Each row of a before or after table is a point. The points were changed in one or more steps. Then noise was added and the rows were shuffled. The steps act on columns, c1 being the first. Write out the steps. A step turns or swaps two columns, mirrors them in a line or flattens them onto one, adds a multiple of one to another, or multiplies or shifts one. Angles are multiples of 10 degrees, from the lower column toward the higher: turns from -170 to 170, lines from 10 to 170 but not 90. Use the fewest steps. Two steps may share a column if one is a turn and the other turns, adds or multiplies; they go together, in the order done. Otherwise the lowest column goes first.

Before:
[[-0.05 -0.22  0.33]
 [ 0.37 -0.28  0.24]
 [-0.16  0.06  0.01]
 [ 0.36 -0.19 -0.05]
 [ 0.55  0.19  0.38]
 [-0.11 -0.15 -0.10]
 [-0.02  0.14  0.49]
 [-0.18 -0.23 -0.32]
 [-0.13  0.04 -0.09]
 [ 0.47  0.10  0.32]]
After (10 x 3):
[[ 1.07 -0.24  0.09]
 [-0.32 -0.14  0.00]
 [-0.49  0.09 -0.02]
 [-0.38  0.07 -0.11]
 [ 1.13 -0.29  0.44]
 [-0.53 -0.25 -0.19]
 [-0.06  0.15  0.41]
 [ 1.63  0.18  0.25]
 [-0.16 -0.25  0.50]
 [ 1.38  0.11  0.24]]
Steps: multiply c1 by 3; add -0.7 times c2 to c3

Before (9 x 4):
[[ 0.62 -0.02 -0.05  0.06]
 [ 0.26  0.45 -0.21 -0.29]
 [ 0.26 -0.30  0.08  0.32]
 [-0.32  0.38  0.16 -0.14]
 [ 0.16  0.20  0.62 -0.49]
 [-0.62  0.41  0.12  0.14]
 [-1.30  0.53 -0.03 -0.48]
 [ 0.46 -0.31  0.31 -0.66]
 [ 0.77  0.14 -0.17 -0.51]]
After:
[[-0.20  1.39 -0.03 -0.34]
 [-0.05 -0.55  0.33 -0.48]
 [-0.12 -0.37  0.08  0.23]
 [ 0.51 -0.58 -0.17 -0.37]
 [ 0.26 -0.03  0.61 -0.33]
 [ 0.30 -0.55 -0.07  0.04]
 [ 0.04  0.74  0.11  0.10]
 [ 0.52  0.00 -0.19 -0.18]
 [ 0.16  0.48  0.15 -0.09]]
Steps: turn c1 and c2 by -60 degrees; multiply c4 by 0.7

Before (9 x 6):
[[-0.46  0.33 -0.44  0.39 -0.85  0.00]
 [ 0.42 -0.26 -0.14 -0.23  0.29  0.45]
 [ 0.93  0.26 -0.48  0.34  0.26 -0.14]
 [-0.25  0.22  0.42 -0.17 -0.32 -0.27]
 [-0.47  0.49 -0.49 -0.01 -0.18  0.09]
 [-0.26  0.26  0.04 -0.39  0.11 -0.20]
 [-0.37  0.14 -0.43  0.22  0.06 -0.27]
 [-0.17  0.44 -0.23  0.33 -0.21  0.39]
 [-0.06 -0.54  0.74  0.28  0.17  0.30]]
After, 9 rows:
[[-0.02  0.34 -0.90  0.99  0.99  0.01]
 [ 0.05  0.44 -0.40  0.84  0.27  0.40]
 [ 0.16 -0.54  0.69  0.71 -0.10  0.28]
 [ 0.08  0.22  0.18 -0.46  0.38 -0.27]
 [ 0.33  0.46 -0.97 -0.03  0.38  0.09]
 [ 0.29  0.24 -0.20 -0.99  0.04 -0.19]
 [ 0.33  0.12 -0.81  0.57  0.13 -0.27]
 [-0.68  0.25  0.46  0.85 -0.71 -0.13]
 [-0.22 -0.24  0.26 -0.59 -0.48  0.44]]
Steps: add 1 times c1 to c3; turn c1 and c5 by -150 degrees; multiply c4 by 2.5

Before, 11 rows:
[[ 0.02 -0.44  0.33 -0.37 -0.19 -0.31  0.20  0.58 -0.48]
 [ 0.28 -0.14 -0.65 -0.36  0.53 -0.30 -0.45  0.56 -0.53]
 [ 0.23 -0.08 -0.57 -0.10  0.16 -0.16  0.15 -0.09 -0.05]
 [ 0.23  0.12 -0.59  0.46  0.34 -0.34  0.02 -0.40 -0.29]
 [ 0.33  0.22  0.11  0.05 -0.06  0.16  0.29  0.29 -0.29]
 [-0.20  0.39  0.29 -0.31  0.42  0.24 -0.45  0.14  0.09]
 [ 0.19  0.32 -0.43 -0.22  0.51  0.32  0.58  0.30 -0.43]
 [ 0.17  0.38 -0.26 -0.20 -0.50  0.38 -0.38  0.12 -0.53]
 [-0.73 -0.40 -0.72  0.09 -0.05  0.40  0.56  0.10 -0.32]
 [ 0.28  0.13 -0.44  0.38 -0.32 -0.73 -0.20  0.31 -0.20]
 [-0.68  0.08 -0.27 -0.45 -0.31 -0.02 -0.28 -0.20 -0.36]]
After (11 x 9):
[[-0.58  0.37  0.26 -0.19  0.45  0.25  0.43  0.16  0.00]
 [ 0.50  0.44 -0.25 -0.15 -0.50  0.39  0.30  0.14  0.61]
 [ 0.06 -0.44  0.31 -0.25 -0.21 -0.31 -0.30  0.56  0.40]
 [ 0.85  0.09 -0.41  0.26 -0.32 -0.74  0.13  0.27  0.23]
 [ 0.73 -0.08 -0.59 -0.07  0.16 -0.15 -0.15 -0.09 -0.03]
 [-2.16 -0.39 -0.71  0.10 -0.04  0.41 -0.60  0.07  0.23]
 [ 0.84 -0.10 -0.69 -0.27  0.52 -0.31  0.35  0.55  0.56]
 [ 0.71  0.09 -0.60  0.34  0.36 -0.31 -0.07 -0.38  0.28]
 [-2.07  0.05 -0.27 -0.30 -0.28 -0.01  0.21 -0.25  0.45]
 [ 0.99  0.19  0.11  0.04 -0.04  0.16 -0.38  0.28  0.17]
 [ 0.57  0.30 -0.39 -0.19  0.58  0.31 -0.68  0.29  0.30]]
Steps: multiply c1 by 3; multiply c4 by 0.7; turn c7 and c9 by -170 degrees
